Each row is a point. Any point is a mix of the corners, with weights that add up to 1. It lies inside the corners' shape when no weight is negative. Is each point inside? If not, which corners have a negative weight?
In the rows, zero is written as 128.

Corners:
(1): [112  57]
(2): [ 94 141]
(3): [174 170]
Points:
[144 132] => inside
[97 94] => outside (3)
[143 166] => outside (1)
[91 63] => outside (3)
[94 81] => outside (3)
[168 179] => outside (1)
[164 179] => outside (1)
[ 85 123] => outside (3)
[118  73] => inside

Corners:
(1): [110 189 150 135 188 193 114 116 112]
(2): [ 47 167 116 102  98  79 123  97 166]
(3): [ 97 249 124 206 203 175 143  90  99]
(4): [105  83  91 122 121 174 168 144 115]
(5): [130  34 176  91 107 129 170 184 121]
(6): [103 179 121 110 131 119 118 113 204]
(7): [112  55 173 154 162 136 109 129 148]
(8): [ 83 141 120 107 163 116 142 146 155]
(9): [133  53 161 106 120  76 101 145 112]
(10): [101 138 121  98 141 121 167 101 148]
Points:
[ 87 140 111 107 117 114 139 131 159] => outside (1, 7, 10)
[104 164 137 125 156 151 125 119 143] => inside
[104 139 136 127 145 136 147 125 134] => inside
[ 99  95 110 126 133 135 147 127 124] => outside (1, 5, 6)

Corners:
(1): [111 133  82 148 176 144 133 151  84 105 126 173 136 154 173 105 125 170
 145 135]
(2): [122 106 109  86 120 180 125 161 140 179 120 132  68  50 111 147 134 123
  86 223]
(3): [189 144 107 148 123 147 109 141 191  56 133 126 125 170  63 114 197 155
  69 168]
(4): [129  68 120 182 127 155 106  96  62 133 153 109 117  84 107 126 104 144
  93 129]
(5): [106 107 124 139 161 115  91 126  69 169 164 170 117 124 119  75 122  76
  69 105]
(6): [125  71  69 198 175 126  67  66 227 107 248 190 117 118 123  69 163 139
 117 192]
(7): [114 117 106 194 125  56 136 116 163 211 135  98  58 130 167  89  99 157
 209 127]
(8): [148 107 141 119 207 114 129 104 154 134 163 139 136 155 154  95 117 115
  84 136]
(9): [ 66  90 153 173 164 113 118 142 154 133  94 143 138 159 192 157 119  68
 148 202]
(10): [136  67  63 108 164 145 148 110 137 115 115  89 120 132 145 166 189 155
 114 166]
(11): [179 214 109 114  91 124  91 204 153 116  75  91 170 107  79 105 131 149
 207  57]
(12): [111 139  78 173 123 134  83 133  98 103  75 159 155 161 171 164  81 113
  72 192]
(13): [126  42 118 207  68  85 155  93 174 147 105 122 104  56 147 129 112 135
 125  67]
(14): [ 79 126 112 144 126 167  45 159 139 167 171 143  74 168 107 106  61 167
 101  97]
(15): [ 77 144 161  52  81 132 113  91  74 130  22  72 131 195 127 146 108 183
 177 111]
(16): [109 143  79  93 131 142 119 150 122 159 152 185  90 150  88 156 118 156
 119 138]
(17): [136 134 118 179 162 138 167  60 206 158 109 103 105 175  87 130 163 146
 160  49]
(18): [121 154 151  90  48 104  90 130 206 235 131 112 144 249  97  55  98 139
 206 111]
(19): [ 90 189 116 146  86 108 121 139  99 105  90  94 188 136 165 137 132 208
 150 177]
(20): [142 109 133 121 109 152 128 172 204 151 207 138  45 159 157 142 119  38
 123 167]
(21): [ 96 121 128  79 129 145 141 126 111  90 122 115 141 146  90 101  90 139
 135 130]
Points:
[144 132 113 125 124 134 120 108 127 112  99 108 156 131  96 104 146 157
 124 106] => outside (7, 9, 14, 16, 20)
[104 118 134 149 117 114 123 119 127 151 116 134 113 173 146 130 104 134
 128 120] => outside (2, 6, 10, 11, 21)
[115 119 106 138 130 142 115 132 127 118 117 130 125 128 122 139 134 136
 118 134] => outside (7, 8, 18)
[116 116 120 131 129 126 120 121 133 135 123 115 122 140 130 115 134 143
 135 134] => outside (12, 16)
[105 120 110 129 132 132 125 126 142 129 113 127 115 131 146 139 119 148
 139 146] => outside (3, 4, 5, 18)
[125 120 117 134 120 128 117 138 161 153 152 131  95 151 132 119 119 116
 138 142] => inside
[127  86 109 156 146 158 135 108 147 104 141 125 100 107 125 154 160 159
  92 157] => outside (5, 7, 11, 12, 18, 21)
[111 114 115 138 141 131 113 127 136 149 146 135 104 150 140 119 121 122
 121 156] => outside (11, 13)
[ 98 124 114 131 153 130 112 114  97 144 102 124 126 137 147 133 117 158
 135 142] => outside (3, 13, 18, 20, 21)

Corners:
(1): [160 135 145 108 114 163 169 111 152  94  86 113 109 148 137 187 107 186
 104  85]
(2): [160  94 107 152  98 106 124 176 153 114  93 143 156 142  97  97 135 112
 119 151]
(3): [160  87 100 160 132  98 157 147 114 169 118 129 134  84 142 129 103  95
 154 109]
(4): [133 107 151 100 166 152 132 111 118  97 217 150 125 129  91 102  72 132
  98 189]
(5): [159 124 197  83 142  86 156 105  96 119 198 120 163 170 151 110  95 186
 123 144]
(6): [120  80 153  26 116 146 181 113 170 105  58 140 125 155  92 135 109 224
  86  85]
(7): [124 113 150  73  58 220 128 140 102  99 116 147  92 149 131 139 124 128
 106 129]
(8): [173 112 143 100 105 179 116 181  81  89 137 152  72 158  83 181 129 172
 102  39]
(9): [161 115 143 150  94 107 140 176 115 115 128 101 160 104  56 159 125  62
 186 144]
(10): [105 127  67 171 143  57 136 139 146 131 118 142 148 121  70 144 162  48
 190 166]
(11): [130  79 155  89 120 180 125  67 138  80 138 155 120 109 121 155 171 171
  70 122]
(12): [141 117 136 179 107 108 115 180 132 112  96 137  57  72 110 114 131  58
 149 161]
(13): [134 140 128 107 137 168 102 111 122 133 108 136 139 155 104 102  99 194
  98   7]
(14): [146 140 148 105 175 169 127 135 111 133 176 121 171 143 130 111 170 186
 140 151]
(15): [108 137 129  90 107 106 145 128 117 185 169  51 143 146 128 136 163 174
 101 173]
(16): [154 165 127 109 105 111 157 129 109 139 206 106 138 102 115 113 104 108
 132 136]
(17): [145 114 109  83 111 154  92  89 183 125  70 206 101 143  52 190 129 107
 116  90]
(18): [174  95  91 175 126 128  49 148 187 134 123 115  77 131  73  93 142  59
 188 102]
(19): [142 124 109  97 135 108 103  83  90 124 166 102 131 112 131 117  95 190
 131 189]
(20): [127 107 142  96 103 151 111 109 178 141 152 135 127 162 103 162 105 226
 106  33]
(21): [141 113  82 169 130  84  76 198 159  98  88 143 128 103 137 150 147  17
 151 143]
Points:
[152 111 116 141 122 124 103 141 148 125 130 125 107 125  96 120 131 100
 151 121] => inside
[138 115 122 121 122 119 119 141 141 120 125 134 128 132 110 140 128 123
 130 119] => inside
[139 119 125 112 115 145 119 138 137 112 125 135 121 131 104 137 135 128
 123 124] => outside (3, 5)
[148 112 136 118 124 130 130 138 124 111 134 130 125 128 116 130 117 142
 128 115] => outside (15, 17)
[149  88 113 141 124 101 110 150 151 124  99 152 127 119  96 143 140 106
 151 115] => outside (1, 4, 7, 13, 15, 16)

Corners:
(1): [155 120 130  88 145 143 117 148 221 188 191 164 138 137 184 144  43 110
 189 137]
(2): [ 89  96 140 110 167 129  94 100 140 122  50 192 121  70  92  92 124 176
 187 143]
(3): [107 110 108 137 152 120  25 139  51  72  72 131  75 106 155 187 129 108
 143  98]
(4): [ 67 153 149 146  69 146 190  71  12  88 170 183 118  76 230 150 108 170
 113 149]
(5): [177  72  94 148 137  89 167 138 134  92  78 151  19 164 147 113  59  78
 132 157]
(6): [136 116 150 167 148 198 120 108 126  95  85 113 112 118 157 158 144 109
  87 119]
(7): [111 212 131 177 114 121 225   7  84 132 130 113 171 117 166 138 150 104
  95 120]
(8): [128 114 206 178 101 118 142  77  78 158 135  57 190 115 163 134  95 127
 216 124]
(9): [118 200 120 155 169 145 142  76 115  84 162 196 171  45 204  98 176 190
 105 147]
(10): [166 110  62 202  87  74  95 191 160 176 160  56  62  97 157 129 131 182
 185  93]
(11): [108 131  98 107  63 116 176  66  77 126  64  78 151 125 103 114  74  68
 143 149]
(12): [ 83 115 101 166 101 147 160 135 146  65 148 147 103 100 162  53 130 149
 174 134]
(13): [ 90 183 133 127 106 133 190 106 126  99 177 134 145  91  86 148  83  48
  12  86]
(14): [ 98 130 166 106  89 149 120  54 105 179 191 160 121 139 165  66 122 129
 174  96]
(15): [152 156 172 155 117  83 173 140  67 120  82 118 140 158 170  79  97 136
  88  71]
(16): [138  89  99 122 127 160  79 113 117  78  68 164  93 141 106 170  99 114
 120  56]
(17): [175  95  96 114 176  98  94 215  95 175 119 127 136 122 151 105 123 113
 173  97]
(18): [168 115 107 154 132 138 133 206 125 112 115 165  31 236 110  69 116 134
 124 119]
(19): [157 106  79 112 123 103 126 193 134 127 116  79  15 133 127 135 138  82
 225  95]
(20): [ 73 117  65  96 233 146 100 155 190 103 143 179  61 131 120  57 124 204
 149  95]
(21): [174  83 128 121  64  65 140 180 167 158 165 115 107 144 177 165 156 107
 104 128]
Points:
[142  98 104 131 122 122 115 162 168 112 113 140  53 160 117 124 118 111
 125  91] => outside (4, 8, 9, 11, 17)
[122 118 111 137 117 129 132 123 114 111 115 135 106 119 144 118 111 126
 145 113] => inside
[119 122 109 124 126 124 134 124 121 124 118 124 101 125 135 110 112 122
 156 115] => inside
[128 125 129 142 128 140 132 118 112 125 124 132 114 121 157 125 125 124
 131 114] => inside
[109 127 142 124 141 146 119  94 130 128 153 166 141 102 160 134 110 124
 134 115] => outside (10, 11, 15, 18, 19)
[128 136 137 134 106 119 154 108 113 118 124 147 120 130 150 115 106 115
 137 127] => outside (6, 10, 17, 20)
[124 129 116 140 126 118 127 129 134 125 135 121  95 120 149 115 125 125
 154 116] => outside (4, 16, 17)

Corners:
(1): [102  78 200 105 134  68 167 132 138  53  74 127  88 124 148 112 169 106
  97 168]
(2): [126 129 160 126 135 122  77 170 163  50 114 164 156 107 156 176  49  43
 111 142]
(3): [ 76 113 164 145 156 110 160 160 167 149 165  81  85 138 101 130  65  65
 107 119]
(4): [101 143  79 157  60  54 109 114  42 147  65  69 157  80 210  72 110 223
 153 161]
(5): [151  86  87 116 182 148  65 140 127  81 182 148  77 160  83 145  76  41
 161 148]
(6): [144 138 138  34 172 120 112  82 175 216 159 140 106 110 165 173  53  66
 172  67]
(7): [102 190 151 183 116 135 168 113 137 179 117  70 140 162 183  52 110 204
 169 140]
(8): [120 163 102 138 102  67 134 114 145 109 137  85 126 166 102 142  55 125
 135 122]
(9): [137  96 106 118 170 108 169 175 181  96 180 158 147 123 187 160 154 153
 102 160]
(10): [100 132  90 147 152 157  92 107 101  99  95 120  91 143  99 170 151  38
  71  41]
(11): [146 112  94  93 163 135 135  84  86  80 127 190  98 150 149 152 111 174
 112 143]
(12): [ 44 171 156  63 107 109 106  99 136  70 146  49 199 118 169  63  79 127
 146 181]
(13): [157 125 123 154  85 118 202 104 107 156 120 110 178 184  91  49  98 181
 145 102]
(14): [149 112 180 129  90 114 116  95 128 105  95 119 114  74  68 102 165  64
  78 159]
(15): [203 113 149  71 110 106 194 141 138 191 106  97  64  68 104 142 145 193
 129  48]
(16): [105 122 145  98  67 131  73  92  98 161 235 115 205 123 170  95  64 205
 198 104]
(17): [119 102 180 142 125 126  62 172 123 143 174  64 134 141 194 140  65  50
 130 178]
(18): [120 136 147 142  72 113 158 114  97  41 114 162 104 150 162  78 175 100
  39  92]
(19): [215 163 109 181 145 113 191  75  17  43  59 200 117  87  88 144 182 119
  63  32]
(20): [ 93 141 129 155  93 138 156 150  56 172  90  60 115  74 195 151  90 130
 173 183]
(21): [123 192 182 141  33  56 197 170  46  63  41 122 138 134  64  38 191  91
  21  83]
Points:
[120 126 140 131 118 111 134 127 121 122 131 111 125 120 130 116 107 116
 121 128] => inside
[119 138 147 122 132 116 146 141 137  99 123 112 122 140 129 122 106  80
 109 118] => outside (4, 11, 14, 16)
[ 83 139 179 115 119 120 109 130 154 131 159  85 149 151 124 102  46  85
 156 170] => outside (4, 9, 10, 15, 18, 19)
[120 121 144 120 127 111 145 133 130 124 133 112 112 122 130 126 109 117
 117 117] => inside
[ 97 159 146 161  72  99 114 126 103  98 142  99 182 142 144  74 105 127
 101 118] => outside (1, 5, 6, 11, 15, 20)
[136 126 136 112 121 115 141 122 118 124 127 118 121 122 136 123 109 137
 124 117] => inside
